Each row of a before or after table is a point. One or more steps were done to the points. Then noise was added and the rows were shuffled. The steps act on how far a point lies along the listed directions, d1 being the first. What was done? A step turns or swaps two directions, mirrors them in a line or flattens them onto one, adds a multiple of one to another, or multiplies one. Angles are multiples of 10 degrees, from the lower direction toward the higher: turns from -170 to 170, lines from 10 to 170 but not 90. Use the fewest steps. Two steps may share a direction if one is a turn and the other turns, adds or multiplies; they go together, in the order done. Otherwise the lowest direction goes first.
In the rows, 128 means zero.

Directions:
(1): [128 106 183]
(2): [156  79 109]
(3): [ 76 102 118]
Before (13 x 3):
[[147 110 118]
 [119 110 199]
 [120 123 134]
 [120 119 103]
 [122 130 115]
 [134 141 113]
 [119 131 132]
 [125 126 121]
 [134 133 117]
 [123 145 107]
 [137 126 107]
 [114 123 154]
 [120 134 134]]
After (13 x 3):
[[138 164  86]
 [116 126 127]
 [117 139 134]
 [142 148 110]
 [118 135 127]
 [128 142  96]
 [140 137 117]
 [ 77  72 247]
 [ 97 117 159]
 [151 100 125]
 [146 132  97]
 [130 132 108]
 [134 140  63]]
Steps: turn d1 and d3 by 40 degrees; multiply d1 by 2.5; multiply d2 by 1.3

Directions:
(1): [135 134 186 163]
(2): [ 67  99 130 142]
(3): [127 106 163  73]
(4): [ 97 186 136 111]
Before (11 x 4):
[[ 69 132 115 156]
 [175 138  94 124]
 [ 91 167 100 121]
 [116  66 162 116]
 [104 145  70  92]
 [160  78 159 171]
 [100 165  79 136]
 [152 100 171 178]
 [146 167 105 161]
 [130  63 175 126]
 [137  98 102 161]]
After (11 x 4):
[[149 118 154 178]
 [171 114 127  98]
 [ 64 120  95 113]
 [102 178  96  98]
 [ 96 165  81  87]
 [123 138 115 193]
 [ 62 129  98  97]
 [181 156 132 135]
 [139 137  78 132]
 [171 118 132 178]
 [165  71 144 168]]
Steps: swap d1 and d4; turn d2 and d3 by -50 degrees

Directions:
(1): [192 130 129 158  84 144 126  81]
(2): [ 82 178  81 131 115 144 143  85]
(3): [115 123 103 196 102  80 134 160]
Before (12 x 8):
[[ 88 165  82 142 131 131 142 133]
 [168 133 150 127 117 155 123 117]
 [ 34 159  71 119 146 105 161 156]
 [195 115 160 118 108 142 133 112]
 [155 101 169 109 170 130 104 178]
 [199 139 125 104 118 168 115  74]
 [177  79 152 137 130 108 104 145]
 [ 96 140 123 137 141 105 143 139]
 [189 107 159 170 107 139 115 112]
 [ 49 142  73 143 103 119 128 123]
 [ 80 138  96 154 122 108 130 156]
 [ 79 149  97 138 127 131 133 151]]
After (12 x 8):
[[171 134  85 201  93  97 121 124]
 [180 100 153 174 107  89 136 171]
 [ 83 166 103  99 140 173 133 107]
 [216  82 197 119 148 138  94 174]
 [150 125 133 168 107 115 126 152]
 [ 74 147 115  85 156 149 124 120]
 [ 67 189  84  47 145 185 157  66]
 [ 35 168  71  85 126 166 130  78]
 [179  52 174 135 147  87 105 185]
 [ 77 185  82 112 141 165 142 100]
 [144  86 155 188 130  92 115 184]
 [110 153 133 100 149 139 136 108]]
Steps: turn d1 and d3 by 90 degrees; multiply d2 by 1.6

Directions:
(1): [123  58  66 141 122 145 108 139 156]
(2): [169  93 169 129 140 147 176 185 140]
(3): [115 175  83 137 180 116 152 165 163]
Before (10 x 9):
[[163 110 182 109 122 154 153 157 105]
 [143 101 133 129 120 137  96 107 113]
 [137  71 119 123  99 129  95 115 111]
 [161  84 205 117  98 155 149 111  93]
 [128 143 120 132 136 129 138 129 144]
 [149  99 132 134 137 142 158 168 140]
 [103 119 113 131 116 144 113  97 108]
 [127 147 138 122 127 129 137 123 129]
 [123 161 125 142 149 113 132 140 141]
 [138 139 149 137 137 133 145 153 129]]
After (10 x 9):
[[135 121 129 144 138 126 132 148 144]
 [ 74  95   6 127 100 138  35  63 126]
 [148 137 194 123 139 151 182 155 104]
 [ 69 139  34 137 109 112  56  59 125]
 [137 151 162 114 122 110 123 119  97]
 [ 98 116  70 146 118 129  88 109 137]
 [ 85  79  41 136 100 138  61  52 128]
 [131 132 124 131 130 131 135 127 141]
 [132 115 120 126 125 138 137 134 141]
 [151 136 157 126 137 131 122 124 112]]
Steps: multiply d2 by 2.5; turn d1 and d2 by -150 degrees; multiply d3 by 0.4

Directions:
(1): [100 105  96 202 139 109 133  92 148  80 144 168]
(2): [110 156  90  80 192  94 104  95 112 120 170 111]
(3): [110 217 121 150 106 158 117 111 161 104 112  88]
(4): [ 67 136 121  99  98 184 150 142  91 112 170 165]
(5): [131 125 110  87 120 146  62 117 168 125  88 191]
Before (13 x 12):
[[152 138 169 149 121 114 120 142 150 151 118 106]
 [145 134 142 130  92 124 129 135 122 118 140 130]
 [ 60 119  87 167 174  95 131 106 133  74 174 176]
 [143 135 132  49 130 156 130 150 114 149 120 141]
 [177 114 139  77 163 105 105 141 106 171 115 115]
 [156 179 127 108 124 135  95 137 135 125  98  89]
 [ 70  99  88 225 111 120 148  66 161  70 150 180]
 [114 130 129  25 136 145 148 150  68 177 128 107]
 [ 82  80  72 172 186 110 139  67 147  56 182 175]
 [159 120 164  85  94 137 120 186 107 178 114 104]
 [152 129 144  82 136 117 157 154  85 164 144  78]
 [124 175 149 122 110 141 106 144 156 147  74  93]
 [169  95 147  33 147 133 104 174  96 169 128 157]]
After (13 x 12):
[[130 113 106 173 175  90 176 109 105  99 170 120]
 [133 106  76 120 159  99  87  89 157 100 118 187]
 [105 107  92 118 165 121 117 111 104 107 168 186]
 [184 123 173  28 139 158 142 177 110 188 109  59]
 [118  69 101 171 189  77 171 128  76 101 200 150]
 [180 142 195  78  64 166 143 165 121 195  79  64]
 [116  94  72 160 195  51 149  75 115 111 128 125]
 [103  95  91 193 136  92 115 115 142  91 148 173]
 [102 169  93 146 121 147 119 112 124  76 137 130]
 [ 65 164 113 167 119 140 130 116 142  99 130 122]
 [154 152 176  62 148 114 132 183 112 188 109  69]
 [148 127 141 139  96 115 119 125 136 112 136 136]
 [ 98 129 136 139 110 150  97 122 162 119 131 181]]
Steps: mirror d1 and d2 in the line at 100 degrees; turn d4 and d5 by -150 degrees; multiply d5 by 1.6

Directions:
(1): [ 87 110 105  88 206 128 144 150 149 123 136 169 185 133]
(2): [120 118 126 101  84  78 112 182 200 124 122 149 106  85]
(3): [139 124 113 160 164  91  83 169  97  88 203 116 105 127]
(4): [123  54 202 100 114 123 101 144 106 158 143  99 161 140]
Before (12 x 14):
[[125  71 202 110 144 145 132 133  98 139 151 133 170 152]
 [151 144 133 165 153 193 165  57  44 171  89  97 178 184]
 [123 181  81 129 112 121 159 110 162 115  88 150  75 145]
 [ 83  69 128  85 159 112 113 146 166 124 127 144 176 120]
 [146 193  91 172 133 146 163  88 127 124 103 139 108 121]
 [138 223  77 174 147 134 136 106 130 102 134 143 112 133]
 [158  99 166 160 137 166 132  89  54 135 131  71 120 167]
 [143 204  82 160  67 122 122 112 141 120 103 121  68 105]
 [130 124 136 122 162 169 140  56  77 149  98 117 178 169]
 [161 230  94 175 127 180 162  79 125 117  94 138  88 124]
 [105 143  83 126 142 138 185 137 179 119 111 188 148  92]
 [151  74 207 122 119 161 134  88  79 182 119  93 163 131]]
After (12 x 14):
[[135 193 121 130 107 163 172  80 150 159  68 142 147 144]
 [116 155 128  95 104 160 148  95 155 158  65 133 141 130]
 [107 129 138  90  99 144 167 101 153 160  58 146 118 159]
 [147 110 157 153 150 115 108 157  85  98 196 130 117 138]
 [149 111 160 141 130 150 102  77  66 145 128  84 153 170]
 [136 146 139 139 110 169 171  79 132 169  75 129 148 134]
 [109  97 146 110  81 136 165 130 177 149  98 167 149  95]
 [143 161 166 125 117 203 174  65 127 170  49 128 158 141]
 [159  83 175 158 163 124  96 127  52 127 189  91 139 127]
 [176 119 164 174 132 173 137  79  25 165 123  57 166 185]
 [157 119 134 171 161 152 132  99  45 115 148  78 109 171]
 [109  82 116 123 124  86  87 157 164  97 145 131 125  97]]
Steps: flatten d1 and d2 onto the line at 70 degrees; turn d3 and d4 by -70 degrees

Directions:
(1): [ 82  82 125 111 142  74  89  70  99 169  63 113  97 118 131  86 132 113
 100 145]
(2): [113  90 165 129 132  67 118 114 167 145 235 119 149 152 124 114 152 101
 135 152]
Before (13 x 20):
[[147 178 112 144 125 188 153 143 129  92 114 141 108 124 123 133 120 156
  128 119]
 [151 148 156 139 134 121 136 178 171 130 232 127 176 147 138 143 146 124
  140 118]
 [140 123 132 134 113 138 118 134 141 119 178 121 140 137 126 141 142 130
  130 145]
 [149 167 117 125 128 161 138 156 121 117 117 129 115 125 131 138 129 128
  151 121]
 [149 136 135 137 130 153 148 135 144 117 181 129 145 118 115 135 105 134
  134 119]
 [ 76  53 136 105 141  49  73  53  80 200  46 112  93 126 131  74 130  97
   96 156]
 [104 100 120 128 123  97  85 102 108 163  80 124 106 122 112 100 145 134
  115 138]
 [ 81  82 169 116 137  55  96  80 117 173 111 122 119 116 128  80 135 117
  118 139]
 [ 77  96 123 129 129  92 101  91 124 174  80 109  89 117 119  97 121 118
   92 116]
 [153 142 109 120 125 158 150 159 138 108 129 141 141 124 138 155 122 150
  139 134]
 [131 118 134 145 110 107 151 127 146 113 202 115 135 136 143 133 145 121
  132 117]
 [133 130 125 129 136 129 142 137 149 102 185 131 155 150 119 135 121 135
  140 116]
 [169 166 132 133 127 159 157 173 145  94 153 126 127 120 108 161 128 150
  153 136]]
After (13 x 20):
[[152 138 133 150 105 136 125 168 156 121 191 142 152 145 103 144 148 137
  155 127]
 [160 171 161 148 109 168 171 187 147 106 174 150 160 120 122 152 108 155
  167  99]
 [110 118 133 110 136  99 110 106 121 150 129 111 106 135 130 113 145 109
  131 143]
 [141 152 135 152 108 151 152 169 181 117 211 126 145 142 114 145 120 139
  138 106]
 [114 117 117 124 143 141 127  93 111 134  82 119 107 103 118 106 102 126
  113 126]
 [ 88 101 142 126 143  85 105  74 134 149 138 116  95 139 118  88 136 119
  109 158]
 [195 174 155 147 104 180 170 209 166 101 252 149 181 161 122 185 125 125
  172 120]
 [132 141  94 135 117 143 161 118 106 106  75 116 106 104 145 129 120 136
  115 103]
 [120 150 101 121 144 148 108 131  83 148  14 123 114 100 139 122 117 145
  101 103]
 [129 131 110 123 117 149 110 122 108 122  86 128 112 119 130 132 126 140
  110 135]
 [117 110 116 110 149  89 103  97 108 149  77 104  85 113 113 113 136 134
  113 164]
 [113  96 109 109 139 100 116 101 125 144 101 127 116 129 138 117 134 128
  122 154]
 [117 124  94 119 145 129 123 110 107 119  76 128 122 130 127 112 108 142
  115 113]]
Steps: turn d1 and d2 by 160 degrees
